Rows are points. A path goes straight from each point to the next, and from the last back to the first. The post is the endless flat space through its rows: a point in 2 columns, a line in 3, a plane in 4, and so on, so that a path can go around it. How many times does the path go around the post? Going back the other way cancels.
In the rows, 128 means zero.

Post:
[[123 119]]
Path, 12 rows:
[[140 112]
 [121  95]
 [ 96 119]
 [110 148]
 [170 148]
 [167  93]
 [123  62]
 [ 66 115]
 [ 77  80]
 [142  83]
 [176 124]
 [142 128]]
Times around: 1

Post, 3 rows:
[[143 108 140  79]
 [128 140 102 192]
 [132 119 187 127]]
Path (7 x 4):
[[182 112 119 120]
 [156 137 111 148]
 [171  56 170 104]
 [109  69 176 168]
 [ 78 131 160 124]
 [114 145 169 125]
 [148 147 101 126]]
Times around: 1

Post (7 x 8):
[[130  91 128 150  98 142  51 144]
 [122 132 199 136 155 127 102 118]
 [117 137 149 142 216 148 199 171]
 [ 96 115  80  88 211 124 144 116]
 [133 114 116 185 104 162 170 137]
 [104  96  64  54 148  89 130 156]
 [126  79 148 103  77 186 133 165]]
Path (15 x 8):
[[ 88 118 138 132 138 230 138 117]
 [118 119  72 136 112 130 107 118]
 [176 133 114 116 120 143 133 141]
 [134  69 108 124 142 132 153 131]
 [107  85 141 111  81 118 133 113]
 [ 69 107 138  99 171 136 119 123]
 [110  70 129 122 156 136 149 121]
 [122  79  93 134 173 105 125 123]
 [ 86  50  99 104 145 136 100 116]
 [ 64 131 115 122 154 129  98 173]
 [136 143 130 150 120  98 145 174]
 [164 152 170  70 132 148 183 153]
 [153 106 115 191 147 151 129 160]
 [126 130  97  93 189 195 132 155]
 [ 88 138 111 115  97 130 127 112]]
Times around: 1

Post:
[[ 86 150 138 140 117 130 163 165 135 143 123]
 [143 118 224 150 127 142 118 103 139 163 159]
 [123 156 110 134 225  36 133  79 152 114 150]
 [112 151 149  99 108 167 119  78  79 108 116]
 [106 175 119 155  97 150 170 178 169  82 100]
 [141 144 123 122 127 127 173 125  95  72 120]
 [104 106 148 162 128  97  98 210 119 129 213]
 [128 159 148  97 114 120 154 181 127  85 123]
 [110 125 227 178 139 145 124 142 144 128 104]
 [148 142 158 101  83  91 112  76  51 103 129]]
Path (10 x 11):
[[159 149 192 172 134 158 118 118 154 110  98]
 [115 117 131 151 166 122  99 146 127  94 113]
 [103 118 189 119 126  71 167 162 164 137 113]
 [ 97 138 170 132 152 120 141  93 123 122 143]
 [ 98 188 176 168 114  79 145 123 144 102 102]
 [103 176 194 103 145 114 114 161 144 162 194]
 [161 134 151 137 139 118 178 105 108  77 166]
 [ 79 159 153 121  77 120 131 125 145 112 119]
 [ 93  91 178 166 134 106 112 144 104 122 112]
 [191  96 163 128 132 175 156 121  93 109 103]]
Times around: 0

Post (13 x 14):
[[153 108 148 143 151 177 150  99 128 158  95 168  69  55]
 [116 119  97 179 174 164 137 138 103 148 167  93  79 189]
 [104 155 117 123 145 144 127 134  83  91 144 103 169 177]
 [105 106 171 132  89  98 142 156 133 133 126 169 118 119]
 [123 139 165 126 157 121  72 140  86 146  91 104 155 193]
 [126 145 138 167 104 172  75 114  84 125 122 125 171 194]
 [150 104 131  89 131 114  96 141 163 141 170 183  77  82]
 [134 101 146 153 122 133 122  76  65 154 139 144  47  70]
 [115 162 131 177 150 105 103 133 137  82 111 104 121 203]
 [ 92 130 172 122 135 127 120 119 179 169 161 114  73  65]
 [151  87  82 172 126  97 118 114 115 116 136  79 171 180]
 [128 132 150  73 124 109 165  92 185 185 148 171  80 113]
 [117  88 170 146 161  96 142 113 170 171 178 194 120  85]]
Path, 32 rows:
[[178 127 132 147 117 151 148  68 119 101  75 167 138 139]
 [127 127 158 181 156  97 159 121 180 114 121 129 153 151]
 [127  86 176 141  88  92 200  96 142  88 127 132 103  94]
 [111  55 151 183 134 182 102 123  85 149 134 110  69  72]
 [187 138 167 126 144 166 117  48 137  93  65 115 155 121]
 [ 98 117 176 131 127  89 124 126  96 130 101  96 117 154]
 [ 73  78 187 115 175 114 103 101  91 197 129 130 154 173]
 [ 88 108 173 163 103 147  76 119 105 164 147 129  89  72]
 [ 97 133 118 182 141 100 181 117 193 141 187 170 151 168]
 [110 129  91 189 123 178 147 121 130  85 165 167 134  83]
 [110  97 114 122 132  88  92 114 149 160 186 169 103 108]
 [128 137 111 160 150 160 111 105  82 145 144 164 147 174]
 [130 144 139 122  74 157 109 137 110 118 164 150 133  45]
 [189 114 136 122 111 170 101  74  83 182 124 113  86 114]
 [145 131 158  99 122 181 117 155 118 123 149 129 128 137]
 [195 106 126 107 135 128 133 106 152 208 112  88 128  82]
 [128 105 136 184 137 145 108 121 102 144 135 163 138  94]
 [127 148  85 183 118 140 139  95 141 177 122 123  48 169]
 [158 111  93 158 135  50 154 111 115 115 131 133  84 142]
 [143 108 136 150  71  65 144 126 143  96 160 138 142  91]
 [135  97 154 129  92 134 158 112 116 104 130 103  78  65]
 [112  91 146 138 109 153 128  97 153 147  98  67 135 134]
 [107 136 142 116 127 189 103 113  98 148 112 172 141 114]
 [ 94  99 132  91  62 104 136 105 100 145 133 165  96 151]
 [154 127  77 127 134 114  70 107 101 126 124 147  61 144]
 [165 112 112 121 134  95 145 109 132 154 100 137  73 123]
 [139 133 147 162 145 122 141 164 139 135 114 114 113 158]
 [146 105 174 106 216 113  87  94 164 175 210 125  92  91]
 [105  80 156  92 145 108 151 129 163 126 128 104 109 141]
 [ 71 126 161 124 169 144 139 128 149 150 164 193  75 128]
 [129 100  94 147 168 165 158 109 144 169 126 156  59 151]
 [ 92 105 151  95 151 179 138 144 141 157 115 119  39 131]]
Times around: 2

Post, 17 rows:
[[128 107 140 115 144 124 168 139 137 114 145 114 130 143 138 116 114 135]
 [204 163 142 122 171 144 107 141 100 157 156 126 159 151 126 127 140 116]
 [145 129 126 138 116 146  61 125 119 129 146 122 137 169 149 115 128 147]
 [143 137 119 129 137 183 164 113 140 120 153 163 147 149 118 165 144  99]
 [115 151 111 109 141  81 128 117 146 132 161 135  69 116 112  99 139 134]
 [128 167 144 145 138 166 107  67 112 129  97 129 151 125 156 134 104 138]
 [146 184 121 140 139 113 113 124 103 142 143 132 120 157 161 113 142 127]
 [160 162  86 146 132 161 130  87 112 153 145 150 110  93 128 154 157 153]
 [121 110 110 113 170 102 109 106 111 107 135 116 117 166 177  77 126 117]
 [ 95 112 116 129 112 128  86 147 102 130 135 126 153 151 136 108 139 135]
 [150 128 112 129 123 130  99 108 125 137 122 104 174 161 127 136 122 102]
 [157 138 108 119  91 113  96 155 141 156 138 151 135  90 125 137 162 115]
 [116 147 130 105 132 122 143 138 103  58 146 100 111 133 150  91 138 125]
 [137 173 107 107 162 140 157 116 151 127  98 132  98  88 113 164  96 121]
 [150 132 101 112 137  95  97 127 100 135 192 140 129 159 149 108 118 119]
 [143 156  88 145 123 113 114 115 142 138 146 163 109  94  99 121 132 181]
 [113 105 148 159 137 141 144 137 129 100 129 141 131 134 121 146 105 111]]
Path, 31 rows:
[[167 130  85 126 115 116 145 126  77 108 204 175 160 107  91 110 132 163]
 [171 139 120 127 119 129 151 138  98 105 189 113 100 121 162 115 112  96]
 [179 148 131 156 124 167 132 157 105 160 164 161 120 120  43 155 165 144]
 [130 130  82 131 119 151 140 135  79 157 164 131 146 138 157 121 119 126]
 [102 151 132 132 124 102 107 116 113 118 132  88 140 112 130  95 114  99]
 [107 169 126 155 150 147 162 115 127 120 108  94 138 151 112 166 112 124]
 [163 203 167 136 113 167 113 151 152 127 117 117 130 143 137 148 152  74]
 [135 103  81 110 152 131 114 126 134 149 112 105 135 136 169  80 134 129]
 [ 98 187 112  75 186 137 144  75 118 141 138 116 138 113 158 101  91 151]
 [173 164 124 157  96 153  95 129 122 144 148 140 139 103 122 156 157 180]
 [136 116 120  85 161 122  93 108 137 102 124 162  89 113 142 123 134 112]
 [154 132 129 127 121 147  90  88 127 175 109 151 122 103 142 135 124 126]
 [119 120 169  81  85 113  92 113 181 119 162 125 150 178 122  83 149  68]
 [160 151 139 106 115  98 123  92 150 166 148  90 142 168 157  64 157  77]
 [109 170 135 137 162 137  92 152 103 122 131 179 104 119 148 129 112  88]
 [ 64 161  91 112 136 142 100 136 131  59  91 148  87 123 192 135 119  54]
 [158 152 134 124 156 140   7 138 127 134 119 136 159 161 133 140 115 126]
 [137 109  91 114 116 134 121 188 121 125 182 170 124 131 112 157 147 126]
 [142 140 115 118 133 133  64  86  91 146 135 147 161 167 146 135  71 101]
 [180 129 113 103 122  87 109  81 106 157 172 113 114 118 182  90 121 102]
 [165 132 113  96 132 141 162 128 163 120 158 120 122  91 123 116 129 157]
 [103 149 139 106 169 127 135 125 101 116 151 108 169 175 118  88 123 138]
 [ 85 121 153 113 155 141 125 113 106  96 103 120 129 104 119 142 123 132]
 [169 158 153 106 156 148 103 110 124 153 159 130 126 113 111 147 154 134]
 [227 151 164 167 174  84 134 128 113 165 135 113 125 140 129 173 123 102]
 [128 139 133 136  95  58  86  94 104 144 135 109 128 108 133  88 142 113]
 [156 127 114 148 150 121 122  82  91 104 136 111 130 163 172  73  97 131]
 [123 158 129 128 176 105 151 121 155 148 146 154  88 123 112  96 146 121]
 [180 151 165 120 123 132 120 181 114 137 141 110 175 123 134 139 123 119]
 [130 182  72 117  93 156 126 181  95 104 145 117 154 181 147 146 190 119]
 [149 146 162  82 190 120  82 121 114 152 118 116  84 132 126 133 107 133]]
Times around: 4
